Every row gives one point. Each copy is the shape, with its points in the same order, turned, moved and blurred by noise. Is it also mirrored, or only turned?

Shape:
[[ -9 -67 -17]
 [-14  14 -16]
 [ 50  11   3]
 [-28 -17  62]
 [ 20  -2  35]
 [-28  26 -19]
 [-23 -13  86]
 [-23 -15 -22]
 [ 68  15  23]]
Copy 1, 9 rows:
[[-49 -32  41]
 [-20  10 -18]
 [ 24  35  18]
 [ 28 -57 -12]
 [ 30 -15  -3]
 [-25  18 -41]
 [ 46 -75 -23]
 [-39  -3  -9]
 [ 57  34  17]]
Copy 1 is: mirrored
Copy 2:
[[-63 -42 -77]
 [-10 -25 -23]
 [-13  36 -29]
 [-78 -20  19]
 [-36   8   0]
 [ 11 -43  -8]
 [-87 -11  40]
 [-25 -41 -41]
 [-23  57 -11]]
Copy 2 is: mirrored
Copy 3:
[[ -5  -3 -67]
 [ 34 -26   0]
 [ 29  33  16]
 [-49 -28  15]
 [ -9  13  22]
 [ 42 -45   6]
 [-67 -20  35]
 [ 20 -32 -29]
 [ 18  54  32]]
Copy 3 is: mirrored
Copy 4 (9 x 3):
[[ 39 -15  82]
 [ -4  10  17]
 [ 58  19 -12]
 [ 14 -72   9]
 [ 44 -29  -5]
 [-23  13  16]
 [ 21 -92  -5]
 [  1   1  48]
 [ 75   8 -30]]
Copy 4 is: mirrored

Shape:
[[  25   -9  -20   59    5   -3]
 [  26   14   -1  -37 -121  -13]
 [  27   10   -7  -31   16  -17]
 [  23   -6  -10  -49   20  -29]
 [ -46   -5  -17  -40   24    0]
 [ -88  -45  -20    1   13  -11]
 [  -6   18  -21    4   24  -27]
 [   9   -2  -35  -43   22    8]
 [  10   -9   15  -23  -10    6]
 [  -9   17    8   97   29    5]
 [  13   12  -28  -45   19    4]]
Copy 1:
[[ -2  11 -15  64 -29 -30]
 [-25   0 -91 -63 -61 -35]
 [ 33  17  -1 -19  15 -22]
 [ 21  10   7 -30  27 -33]
 [-27  19   8 -17  44  15]
 [-85 -22   9  20  56  16]
 [  5  20 -21  20  33 -13]
 [ -2  42  14 -23  20 -15]
 [ -1  -5  -1 -23 -14  -7]
 [  4  -6 -20 105 -10  24]
 [ 10  42   7 -29  19 -11]]
Copy 1 is: mirrored
Copy 2 (11 x 6):
[[-36  20   8  63  24   9]
 [-29  22 -80 -40 -58  31]
 [ -5  -4   6  20 -25 -43]
 [-14 -16 -13  21 -26 -61]
 [-15 -36   2 -23  23 -52]
 [-52 -66  -5  -5  73 -32]
 [-42  -2  26  18   2 -34]
 [  5   1 -10  11   6 -69]
 [  6 -18 -18  10 -14  -5]
 [-39  18  66  53  45  35]
 [ 10   5  -5  -1  -4 -61]]
Copy 2 is: only turned
Copy 3 (11 x 6):
[[ 68 -35 -33  11   7 -20]
 [  4  21   1  73 -99  33]
 [  1  14 -59  -7  -7   4]
 [-27  11 -62   5  -3  23]
 [-51 -19 -27 -11  -4 -32]
 [-52 -68  -7  24  23 -56]
 [ 10 -13 -59   2  -8 -43]
 [-19 -10 -38 -32 -14   9]
 [-10  12 -15  14  -6   2]
 [ 84 -34 -16   5  25 -82]
 [-21   8 -44 -30 -24   4]]
Copy 3 is: mirrored

Shape (13 x 9):
[[-25  38 -27  57   0  58  24  25  23]
 [-68 -54  14  71  31 -34  20 -39  50]
 [ 38 -16  18  25  31  30 -12 -19  -3]
 [ 12  31 -15 -17  39  25 -25 -27  17]
 [-51   2 -21 -31 -42  58  44   9 -28]
 [-63  18  24 -17 -29  23   6 -57 -33]
 [ 47  10  64  14  -7  -3  11 -63  13]
 [-21 -20  59  21  43  70  -9   4  17]
 [ 17  32  34 -11  19  45 -41   4  44]
 [ 15  26 -29  64  26 -14  64  38 -43]
 [ -8  25  22  -7 -28   7  72  19 -46]
 [ -3  -9  75  19 -63 -19  18 -21 -37]
 [ 17 -66 -23  45  25  -8 -25 -33 -48]]
Copy 1:
[[-31  41 -51  38  13  44  -7  45  25]
 [-71  11  68 -11  -7  -4  17 111   8]
 [ 19  -1  33  16  10   1  43   9  16]
 [-11  23 -10 -20   1 -17  23 -10  63]
 [-14  19 -82 -41  -2  61  40  36 -22]
 [-43  50   3 -62  -5  66  41   0 -33]
 [-31 -25  51  28 -30  19  69 -31   9]
 [ 20  12  37   4  18  71  40  38  46]
 [  4  -1   6  -1 -21  44   8 -15  74]
 [-40  -4 -45  47  76 -22  29  29 -32]
 [-40 -22 -55  -9  42  48  53  -1 -42]
 [-28 -30  22 -17 -11  57  33  -4 -72]
 [ 29  25  44   4  19 -54  41  58 -28]]
Copy 1 is: mirrored
Copy 2:
[[  57  -29    6   15  -15  -55  -20   21   16]
 [ -55  -46   20    9    9 -108   72    6   16]
 [  -5  -15   20   35   37  -11   -1  -27  -12]
 [ -18   29   -3   14   22  -22  -46  -30   13]
 [  33  -34   24  -89  -29  -20  -28  -11  -11]
 [ -33  -11    4  -48  -51  -38   -8  -34  -47]
 [ -25   26   48   38  -24    9   35  -59  -27]
 [ -14  -30   70   30   33  -54  -28  -10  -41]
 [ -23    8   44   50    8  -11  -58  -10    2]
 [  63    9  -37    3   36  -30   52   44  -13]
 [  45   14   15  -60  -10    3   37    9  -45]
 [ -29  -17   29   -6  -48   25   55   -4  -63]
 [ -34  -57  -47   10   63   -7   37  -34  -17]]
Copy 2 is: mirrored

Shape (15 x 11):
[[-36 -25 -27 -31   5 -17  13 -24  10 -10  38]
 [ 39  12   5  23 -45 -19 -12   7   7  15  71]
 [ 26  24  39  79 -29  42  39  14 -71  36  40]
 [-30  -9 -28 -33  47 -54  -3 -18  47 -22   7]
 [ 43 -70  51  34 -27 -28 -33 -21  19  25 -35]
 [-18 -21 -32 -45  43 -43 -16  24 -10   0  55]
 [ 51  26 -29 -24  45  -6  -7  15 -12 -16  27]
 [ 41  52  41  28 -35  12  46  20 -27  -4  41]
 [ 19 -44 -23 -18  31   9  10   4  26 -45  58]
 [ -9 -43  -2 -28 -15 -52  43 -12  11 -18   8]
 [ 42 -33   1  23 -58  12  34 -11  20  73 -15]
 [-27  -4  -3 -34  30  -3 -18 -37  40 -12  27]
 [ 35  28  76  41 -42  48  41  74 -17  49  38]
 [ -7 -40  22  66  -6 -45  79 -23  52  57  19]
 [-25  -9 -59  -7  17 -21 -32  27  28 -52   6]]
Copy 1, 15 rows:
[[-37  16 -25  39 -10 -24  13  35   8 -55  -6]
 [-31   0   9  40 -59  19 -15 -58  18 -24   6]
 [-17  37  35 -22 -14  46 -52 -67 -63   6  36]
 [ 23  -4 -33  59  -3 -29  21  43  23 -81 -48]
 [ 45 -51 -27  57 -11   7  46 -55 -34 -41  58]
 [-14  52 -60  44   2 -31  23  -3  37 -37 -46]
 [  3   1 -52 -23  -6   5 -28 -36  26 -59 -40]
 [-26  16  55 -33 -41  18 -24 -55 -31 -35 -14]
 [ -7  31 -30  -1 -15   3  20   6  64 -70  12]
 [  2  13  -7  28 -24 -61  37   6 -21 -76  10]
 [-12 -65  12  19 -16 -36 -15 -40 -22  -2  72]
 [-21 -13 -26  47   9  16  29  25  16 -76 -24]
 [-23  10  76 -39 -26  26   9 -90 -10  40  15]
 [ 38  -2  74  78   9 -42 -16  -8  -9 -37  58]
 [ 32   2 -55  21 -47  -2  17  44  41 -29 -44]]
Copy 1 is: mirrored
Copy 2:
[[ -15  -33   39  -20  -12  -29  -32   -1   16   24    9]
 [  33  -15   -6    0   18  -27    7   43   55   10   83]
 [  51   -4   17   27  104    7   77   12   32  -19   57]
 [   4  -31    5  -38  -22  -41  -58  -21   48   53  -25]
 [  33  -70 -105   29    4  -26   19   18   -3   22   11]
 [ -22   16   17  -30   32  -46  -67   18   21   38    9]
 [  24   12   -4  -80   45  -22  -11    4   33   43   28]
 [  53   15   18  -11   39  -17   84   11   56    9   58]
 [ -26  -49   10  -72   25  -53   -8   20   43   18   12]
 [  23  -32   11  -14  -27  -61    0   18    2   20  -20]
 [  55  -61  -15   21   11   36   40   68   -1   20   11]
 [ -24  -43    8  -27   -8  -14  -28  -27   39   52   10]
 [  21   18   -8   30   71    5  103   61   79    5   43]
 [  78  -95   23   54   28  -32   18   43   52   36  -34]
 [ -13  -16   -8  -60  -15  -22  -63  -12   55  -21   -5]]
Copy 2 is: mirrored
Copy 3 (15 x 11):
[[  6 -23 -29 -59 -17  49  -6  22 -27 -14   5]
 [ 19  48   1 -54 -58  -5 -19 -32  -5   3  39]
 [-49  73  96 -20 -46   3  -2 -39 -10 -43   2]
 [  2 -29 -62 -25  24  36  -6  38 -43  31  28]
 [-36  30 -58 -31   1 -78 -26 -16 -40 -68  12]
 [  2 -33 -37 -26 -49  52 -35  18 -67  30  10]
 [  3 -15 -17  19 -29  30   0 -45 -32  45 -12]
 [ 15  59  69 -20  -9   1   2 -48 -17  -5   9]
 [ 19 -17 -40 -32 -46  30  53  -2 -58   6  -1]
 [ 27  21 -42 -53  23  29 -16  19 -53 -26 -17]
 [-13  45 -12 -43 -19 -58 -17  20  27 -41 -45]
 [  1 -56 -27 -49   4  20  10  17 -22  14  36]
 [  9  63 112 -20 -45 -63  -5 -10 -33 -16  -3]
 [-46  87  -7 -80  14 -18  13  62 -14  -4 -12]
 [ 22 -19 -54  28 -30  48   2  34 -36  -7  43]]
Copy 3 is: only turned
Copy 4:
[[ -3 -18 -13  22  -2  42 -47 -16 -11   1  26]
 [  6  53 -11   9 -21   4   5   5 -24  54 -29]
 [ 49  41  49 -23 -71 -18  67 -36 -13  52  12]
 [-41 -13 -36  14  17   7 -64   9   2 -27  47]
 [ 66  -1  24  60  30 -79  -8  24   5  10 -12]
 [-22  12  -5   1   1  61 -53  44 -31  11  54]
 [-22  39  29 -54  -1   6 -54   9 -28   4  15]
 [ 30  54   3 -34 -66 -20  36 -37 -37  17 -11]
 [ 22  36   3 -13   8  52 -63   6  26 -21   5]
 [ 37  -9 -40  31 -21  -5 -56  -4 -18  -5  35]
 [ 78 -26 -11  -8  20 -43   6 -21  -8  64 -15]
 [-36 -13 -14  19  30  25 -29 -12  -4 -35   7]
 [ 78  51  -1 -59 -36 -15  99   4 -32  17   1]
 [ 49  14 -58  28  11 -50  10 -39  42  42  66]
 [-35 -24  -3 -12 -23  17 -66  46  25 -19  -9]]
Copy 4 is: mirrored
